Each row is a point. Each copy is the shape, with its points in the same order, turned, moved and blurred by noise. Say if it was mirrored as well.
In the rows, zero is written as 128.

Shape (7 x 2):
[[150  94]
 [160 131]
 [139 109]
 [159 158]
 [121 144]
 [109 176]
 [ 99  88]]
Copy 1, 7 rows:
[[160 106]
 [148 146]
 [149 114]
 [128 166]
 [111 142]
 [ 84 156]
 [119  72]]
Copy 1 is: only turned
Copy 2:
[[156  97]
 [163 133]
 [146 109]
 [163 160]
 [125 142]
 [112 173]
 [107  85]]
Copy 2 is: only turned
Copy 3 (7 x 2):
[[177 130]
 [154 157]
 [160 132]
 [136 181]
 [119 136]
 [ 83 152]
 [139  84]]
Copy 3 is: only turned
Copy 4:
[[133 152]
 [161 128]
 [132 134]
 [178 104]
 [137  95]
 [147  62]
 [ 87 131]]
Copy 4 is: mirrored

Shape:
[[148 138 132]
 [131 121 121]
 [122 183 133]
 [127  99  94]
 [110 132  98]
 [122 154  72]
 [ 95 111 165]
 [162 107 155]
 [ 72 138 121]]
Copy 1:
[[138 141 125]
 [113 135 114]
 [127 182 153]
 [102 127  84]
 [ 94 155 103]
 [107 186  86]
 [ 86 110 157]
 [147  99 131]
 [ 64 159 136]]
Copy 1 is: only turned
Copy 2, 9 rows:
[[159 114 146]
 [136 108 144]
 [163 164 166]
 [111  85 147]
 [115 123 163]
 [121 120 198]
 [124 142  97]
 [168  91 112]
 [ 98 160 141]]
Copy 2 is: mirrored
Copy 3 (9 x 3):
[[127 145 105]
 [121 156 119]
 [104 107  78]
 [102 181 138]
 [ 80 153 113]
 [ 68 170  96]
 [127 105 155]
 [159 148 133]
 [ 73 112 133]]
Copy 3 is: mirrored
Copy 4:
[[128 119 140]
 [146 127 130]
 [ 83 138 125]
 [176 126 108]
 [145 142  99]
 [128 120  73]
 [146 176 162]
 [152 114 175]
 [132 185 108]]
Copy 4 is: mirrored

Shape:
[[137  95 153 126]
 [149  88  82 146]
 [157  88 144  96]
 [135 157 124  92]
 [159 113 112 116]
 [162 170 134 115]
 [155  85 140 133]
 [101  97 103 136]
 [106 163  69 140]
 [ 85 168 132 148]]
Copy 1 (10 x 4):
[[136 151 161 147]
 [104  97 135 180]
 [162 124 168 144]
 [153 132 102 109]
 [144 113 129 156]
 [165 149  88 136]
 [137 139 163 169]
 [ 83 120 146 135]
 [ 86 111  72 125]
 [ 87 170  94 106]]
Copy 1 is: only turned
Copy 2, 10 rows:
[[140  97 157 140]
 [148  88 107 180]
 [151  69 144 117]
 [144 124 114  95]
 [161  94 119 133]
 [178 142 117 105]
 [156  83 149 153]
 [ 96 101 115 165]
 [123 161  65 156]
 [112 179 128 134]]
Copy 2 is: only turned

Shape (12 x 6):
[[128 129 113 137 103 162]
 [ 64 115  95 178 148 108]
 [ 87 153 104 156 186  96]
 [121 106 136  84 108 145]
 [153 105 131 125  97 136]
 [100 174 132 128 135 135]
 [120 143 148 110 147 170]
 [127 137 174 137 135 155]
 [127 154 132 109 161 156]
 [100  64  92 152 133  94]
 [121 139 161 106 119 166]
 [ 84 158 145 149 173  87]]
Copy 1 (12 x 6):
[[127 163 131 116 103 152]
 [113 182  83 172  83  87]
 [114 153  51 181 133 105]
 [110 163 161 103 138 115]
 [149 153 161 111 109 127]
 [ 98 129  94 129 127 138]
 [ 96 148 139 142 148 149]
 [110 116 152 157 120 143]
 [111 147 120 136 155 152]
 [151 202 124 153  99  68]
 [ 98 128 153 123 133 146]
 [105 119  78 174 135  89]]
Copy 1 is: mirrored
Copy 2 (12 x 6):
[[139 109  98 152 130 138]
 [ 69  90 161 161 169 147]
 [ 49 133 159 137 135 161]
 [171 134 114 104 143 125]
 [150  90 102 124 120 123]
 [115 160 129 162 115 137]
 [159 155 136 127 113 160]
 [151 132 150 139  99 139]
 [132 155 129 128 110 164]
 [ 87  60 130 104 176 128]
 [168 149 129 134 113 135]
 [ 72 142 185 139 122 117]]
Copy 2 is: mirrored
Copy 3 (12 x 6):
[[127 124 108 130 116 129]
 [ 84  58 134 159 135  74]
 [ 86  83 164 138 185  74]
 [116 140 161 122  92 147]
 [153 122 135 109  99 123]
 [109 150 139 149 157  99]
 [121 144 152 147 147 152]
 [151 135 158 165 135 132]
 [115 140 155 129 164 143]
 [106  45 156 119  95  92]
 [137 153 149 152 123 146]
 [103 107 182 158 174  66]]
Copy 3 is: only turned
Copy 4:
[[150 137 135 167 118 137]
 [131 143 115 172 135  32]
 [147 172  92 121 136  42]
 [122 106 135 119 127 145]
 [134 115 112 156 138 150]
 [141 181 140 122 133 105]
 [167 139 149 108 132 128]
 [171 142 142 129 168 133]
 [172 154 127 101 120 121]
 [113  90  83 174 132  67]
 [152 132 157 118 147 146]
 [137 179 105 109 169  58]]
Copy 4 is: mirrored

Shape:
[[130 124 137 103 110  95  54 175]
 [109 111 130 138  85 100 125 168]
 [123  99 164 150 101 119 150 146]
 [120  92 122 140 108 156 122 157]
 [162 161 127  91  99  86  77 115]
 [123 155 117 147 177  88 121 105]
 [128 173 170 134 154 114 161 126]
 [116 140 168 140 173 107 125 103]
 [ 98 141 138 153  84 144 141 172]
 [122 118  96  68 112 119  55 111]
 [132 117 138 146  97 142 146 163]
 [158 154 141 157 187 127 148 106]
 [123 159 155 189 139 135 133 100]]
Copy 1 (13 x 8):
[[175 114 117 102  89 132  81 175]
 [148 148 109 163 111  98  91 151]
 [142 124 148 174 132  87 111 132]
 [114 110 118 157 148 105  88 156]
 [172 130 120  80  87 156 101 105]
 [132 121 131 136 115 161 187 132]
 [126 154 196 142 121 137 155 134]
 [128 102 178 136 108 134 171 137]
 [109 158 140 180 120 123  79 158]
 [120  98  84  64  91 127  99 133]
 [127 143 137 166 150 109  86 141]
 [131 115 174 141 162 164 181 119]
 [112 108 172 182 123 166 137 112]]
Copy 1 is: mirrored
Copy 2, 13 rows:
[[137 171 131  83 109  66  96 116]
 [150 118 141 142 110  92  87 122]
 [156  95 165 135 137 125 105 127]
 [158  96 123 112  94 126 119 115]
 [112 213 127 111 128 122  91 131]
 [ 84 147 117 142 169 118 155  99]
 [107 140 181 150 149 132 168 131]
 [ 88 126 160 113 171 127 154 112]
 [149 109 168 154  77 113 118 107]
 [ 91 172  84  76  96 119  88 136]
 [167 111 151 141 103 130 123 122]
 [118 140 139 136 172 156 190 107]
 [112 123 169 143 146 158 149  69]]
Copy 2 is: mirrored
Copy 3 (13 x 8):
[[159 179 179 136 120  99  99 180]
 [126 139 164 104 119 153 125 169]
 [123 110 169 109 116 146 156 137]
 [113 109 147 152 114 153 107 154]
 [204 181 128 115 107 106 107 136]
 [151 119 111  98 184  90 111 113]
 [132 143 132 116 161 116 165  81]
 [132 116 140 113 155  77 138  94]
 [105 145 168 114 125 183 121 129]
 [157 164 111 130  89  88  63 167]
 [125 119 154 134 119 171 142 141]
 [156  98 110 140 178 107 143  84]
 [143  98 153 110 160 140 115  66]]
Copy 3 is: mirrored
Copy 4 (13 x 8):
[[147 139 128 169 172 120  63 148]
 [134 121 119 182 122  94 105 104]
 [154  95 140 162 119  98 140  90]
 [167  98 110 170 110 120 135 140]
 [124 170 162 130 134 153  66 128]
 [ 72 112 144 117 150 147 140 137]
 [111 136 178 139 147 125 180 115]
 [114 103 158 119 171 147 159 113]
 [143 127 129 212 112 113 150 115]
 [152 161  88 121 141 169  70 145]
 [158 113 141 176 103 105 144 124]
 [103  99 181 111 132 148 175 151]
 [106  87 173 164 125 171 168 109]]
Copy 4 is: mirrored

Shape (17 x 11):
[[ 80 117 152 112 132 129 113 176 112  78 100]
 [ 88 167 132  81 100 132 137  96 172 111 160]
 [147 108 134 140 100 115 159 170  87 142 118]
 [147 142 166 155 156 168 145 151 137 108 167]
 [123  96 109  91 139 172  90 116 137 109 129]
 [137 160 166 163 113 151 126 115  91  90 123]
 [163 173 167 120 156 174 100 122 121  93 171]
 [149  96 172 123 145 139  86 165 150 164 165]
 [132 108 125 162 129 157 151 111 111 158 102]
 [122 150 120  92 147 187 124 174 114 124 127]
 [120 136 126 110 158 190 101 126  92 122 134]
 [155 143  99  94  94 119 162 103 100 136 164]
 [113 133  93 151  78 132 161 131 169 122 113]
 [123 159 136 144 123 176 113 173 116 133  88]
 [ 88 123 123 174 133 105 162 129 105  76 100]
 [ 72  93 125 153  94 136 166 156 118  91 151]
 [ 97 172 117 154 123 143  87 167 144 130 112]]
Copy 1, 17 rows:
[[163 106  68 139 118 104 154 107 149 131  77]
 [154 106 120 107 108  92 147  94 146  97 197]
 [125 129  66 120 121 151 105 171 135 168 119]
 [163 117 147 111 142 127 177 148 115 183 134]
 [126 130 134 109 138  86 115  68 146 158 111]
 [192 130 139 159 110 124 120 158 119 151 125]
 [183 116 163 157 160 111 151 109 113 181 157]
 [109  72 125 117 126 140 151 100 141 219 135]
 [109 154 138 113  94 149 111 146 121 150 107]
 [151 159 101 126 162 140 157  84 144 158 123]
 [156 151 132 134 144 128 125  74 109 161 113]
 [133 141  96 106 147 117  81 139 119 135 196]
 [135 127 123  75 104 133 118 155 183 101 141]
 [155 148 120 146 129 173 147 116 165 151 100]
 [155 118 103 117 110 112 130 177 114  90  77]
 [174 115  73  59  93 111 135 148 127 131 102]
 [163  98 131 128 133 176 147 103 168 114 109]]
Copy 1 is: mirrored
Copy 2 (17 x 11):
[[101  83 140 106 137  77 144 168 130  93 166]
 [139 146  94  82  95 102  88 106 149 128 130]
 [122 100 153 100 146 160 178 171 110 156 136]
 [102 131 172 111 139 118  83 145  72 158 154]
 [ 65 141 110 140 134 135 104 144 138  91 137]
 [103  72 139 135 129 116 108 136 117 187 165]
 [107 138 127 151 161 104  60 135  99 169 168]
 [115 120 140 110 195 150  91 148  75  98 109]
 [ 76 103 167 120 129 171 149 111 122 149 126]
 [ 77 161 147 107 172  98 128 151 138 135 160]
 [ 65 135 135 134 167 130 107 127 141 132 179]
 [143 158 103 113 115 176 137 141 141 170 146]
 [107 119 155  82  77 133 133 146 154 150  90]
 [ 75 105 168 111 174  96 136 146 145 157 127]
 [118  68 182 118  75 121 149 146 137 131 170]
 [100  90 150  53  85 141 130 175 122 120 166]
 [110  99 176 104 160  96  98 148 173 131 116]]
Copy 2 is: only turned
